Rows are points. A path goes straight from each point to the next, and from the last back to the first. The post is the endless flat space through its rows: a point in 2 columns, a line in 3, a plane in 4, and so on, so that a path can go around it. Count how often the path circles the post. Going back the other way cancels.

Post:
[[24,11,64],
[-21,-23,-39]]
Path:
[[-82,8,-5],
[-54,-20,-21],
[0,28,27],
[46,49,5],
[60,-1,55],
[21,-57,85],
[-25,-70,27],
[32,-29,-2],
[58,0,-69],
[10,29,-26]]
Times around: 0

Post:
[[-14,-112,-21,-41,-89,-8,-66,48],
[-52,-24,4,40,15,26,53,12],
[8,33,39,-64,-56,8,-52,-37],
[44,-59,4,29,15,-30,36,-89],
[30,52,-60,-81,-5,44,-1,-21],
[3,-21,-59,-23,76,8,27,13],
[-14,20,-58,13,10,18,-15,27]]
Path:
[[-20,48,-96,-41,-4,12,-27,41],
[-55,64,-3,-42,-78,1,-27,69],
[68,46,26,-73,-23,-12,-63,-50],
[5,-1,-23,-17,-52,67,5,-4],
[-15,-65,18,-34,-86,28,-40,-14],
[-24,-49,-29,-23,28,-15,1,-33],
[-16,-8,-25,-75,11,-12,44,-47],
[49,-89,-2,-2,6,-42,93,-61],
[-10,29,41,-12,59,17,38,12],
[-2,-28,32,-53,12,50,2,34],
[13,-48,-3,-47,11,1,-66,-3],
[-4,10,-27,-28,28,8,-25,-58],
[-45,-32,-54,51,23,-39,79,-29],
[16,67,-10,-38,-80,-21,-37,-4],
[3,-22,-31,35,-53,-4,-55,51],
[44,7,-81,-28,-35,59,4,-10],
[-4,-32,-56,32,33,22,-3,22],
[34,-20,31,29,11,33,45,-13],
[10,39,-57,11,-25,-15,-43,98],
[-49,-29,-42,-9,-21,56,101,24],
[-35,-27,-69,4,-20,-12,5,-41],
[-14,-26,1,-59,3,9,11,-64]]
Times around: 2

Post:
[[-49,-29,-34,-29,51,16,14,110,-44,-23,-67,-68],
[-30,-57,-35,31,24,-23,-4,-3,67,7,29,-22],
[-36,-25,6,48,-26,24,29,-71,44,65,-31,44],
[30,-16,-1,-36,-40,-4,-1,-24,-61,-44,-74,75],
[-44,-47,97,50,18,10,-36,-32,13,23,31,-37],
[2,-51,30,44,-33,25,-15,28,18,-1,-37,-83],
[-20,-1,2,-1,22,-13,-58,21,29,27,47,37],
[-20,12,0,58,40,-26,43,31,-9,-39,-17,-37],
[-13,7,-27,13,-9,32,23,-57,22,-10,7,19],
[7,26,-23,21,3,-6,42,-97,18,54,28,15],
[27,-24,11,-13,-76,38,62,-39,-43,45,41,44]]
Path:
[[-12,-45,25,20,-36,-7,13,-14,16,16,0,7],
[-116,-12,49,24,-20,100,16,52,-55,77,107,-32],
[-5,15,-20,48,-13,-7,1,-70,-54,-27,-60,7],
[-73,19,72,67,57,-9,-43,-31,31,4,12,-18],
[-40,-47,50,-20,14,14,-11,-100,96,-43,43,-34],
[-44,-30,11,-28,15,48,13,30,9,94,72,9],
[-11,-2,-28,67,56,2,-5,-8,43,26,-34,17],
[-46,-11,47,61,37,10,8,0,-36,-10,-4,-43],
[-5,-8,-29,-26,-2,1,17,-47,-22,5,2,-20],
[-51,-38,37,-15,-35,56,5,82,5,-5,17,-22],
[-32,16,54,-31,48,27,80,-60,-8,61,93,-10],
[62,25,-12,23,34,-61,4,-44,-8,-9,17,-16],
[-53,-45,8,15,23,92,-26,111,-71,40,-4,-60],
[-67,-31,-16,-32,-23,44,-48,-16,-25,96,-35,0],
[-5,-7,61,20,-48,-50,-23,-22,12,-19,46,24],
[13,-28,96,-11,-62,28,33,-65,-1,75,57,35],
[-30,-21,-33,-5,100,-58,29,43,-5,41,-21,-62],
[35,28,12,34,-16,8,17,-51,-44,27,10,66],
[-46,-2,-34,78,-58,96,25,31,-22,59,-42,-48],
[-29,50,-32,11,-2,-7,31,-60,15,-11,32,-1],
[-15,-21,44,20,-17,12,22,8,22,-54,-3,-59],
[-16,15,-14,20,53,-27,6,37,36,-8,37,8],
[-48,-59,-7,-25,0,66,33,49,-15,118,-10,31],
[-43,-66,-62,-17,39,41,23,-112,-47,36,31,-18],
[-51,-35,-43,-34,10,59,5,17,-41,-1,-4,-74],
[-45,43,106,1,-14,71,-31,41,-43,13,-22,-66],
[49,-14,29,23,-49,-54,28,14,46,-11,-67,21],
[24,-17,59,21,-6,37,-27,14,27,70,43,-9],
[4,30,55,54,0,9,25,-35,26,36,19,-42]]
Times around: 4
